Rows are points. The ring and each string are closed loops that go straight from each point to the next, and from the last back to the first. Before rounding, they use only three directions, however many columns there are. Count how often each string passes through the ring. Passing back the other way cancels.
(in the rows, 128 means zero)

Ring (9 x 3):
[[166 161 120]
 [153 188 109]
 [125 203 104]
 [100 200 106]
 [ 77 171 116]
 [ 76 147 125]
 [ 95 121 137]
 [132 115 142]
 [153 127 137]]
String:
[[127 147 122]
 [142 152 157]
 [165 139 153]
 [177 140 145]
 [159 164 151]
 [167 167 143]
 [185 179 142]
 [184 172 110]
 [171 192 127]
 [147 194 137]
 [127 174 131]
 [134 170 102]
 [132 163  85]
 [122 166 120]
 [121 204 125]
 [111 229 123]
 [101 223  99]
 [ 95 193  73]
 [102 173  94]
 [107 167 111]
 [101 186 142]
 [ 60 201 138]
 [ 48 181 121]
 [ 50 165 122]
 [ 61 166 144]
 [ 88 162 145]
 [105 156 132]
 [114 151 120]
 [101 154 151]
 [ 87 133 172]
 [ 95 105 153]
 [106  91 141]
 [121 104 105]
 [127 103 121]
 [140  87 127]
 [135 119 111]]
Times through: 2
String, 15 rows:
[[145 225 123]
 [133 199 129]
 [123 172 128]
 [130 167  87]
 [129 186  85]
 [122 160 107]
 [118 192 123]
 [113 225 129]
 [111 235  96]
 [118 196  70]
 [122 159  91]
 [122 179 121]
 [126 164  98]
 [136 173  75]
 [148 214  93]]
Times through: 0

Ring, 9 rows:
[[177 154 124  94 129 116]
 [161 194 138 107 121 135]
 [126 193 148 116 120 156]
 [ 81 147 152 118 126 175]
 [ 62 102 156 115 136 179]
 [ 67  55 163 108 151 169]
 [ 93  43 160 100 156 152]
 [144  70 137  89 149 123]
 [163  98 127  88 141 115]]
String (12 x 6):
[[112 172 192 126 137 169]
 [ 67 146 177 127 133 188]
 [ 16  67 148 116 137 198]
 [ 34  29 168 111 155 185]
 [ 66   7 134  93 154 156]
 [109  57 128  91 145 139]
 [129 102 156 102 145 140]
 [171 112 160  97 149 119]
 [205 148 109  84 129  96]
 [193 190 106  92 116 110]
 [148 174 111  99 115 134]
 [122 143 140 106 129 149]]
Times through: 2
String:
[[156 155 160 107 137 135]
 [189 197 157 107 129 123]
 [192 211 136 104 120 120]
 [185 209 112  98 112 119]
 [158 170  94  93 112 125]
 [131 138 142 104 132 143]
 [140 156 163 111 136 145]
 [135 141 140 104 131 141]
 [145 143 113  95 123 131]
 [184 175  98  90 116 111]
 [157 139 105  90 123 121]
 [141 132 142 101 135 136]
 [155 140 155 103 139 132]
 [196 144 143  94 139 107]
 [208 120  95  75 131  87]
 [175 104  82  75 127 101]
 [176 107  84  76 127 101]
 [206 127  90  75 128  88]
 [190 152 140  95 136 111]
 [170 159 164 106 139 128]]
Times through: 1
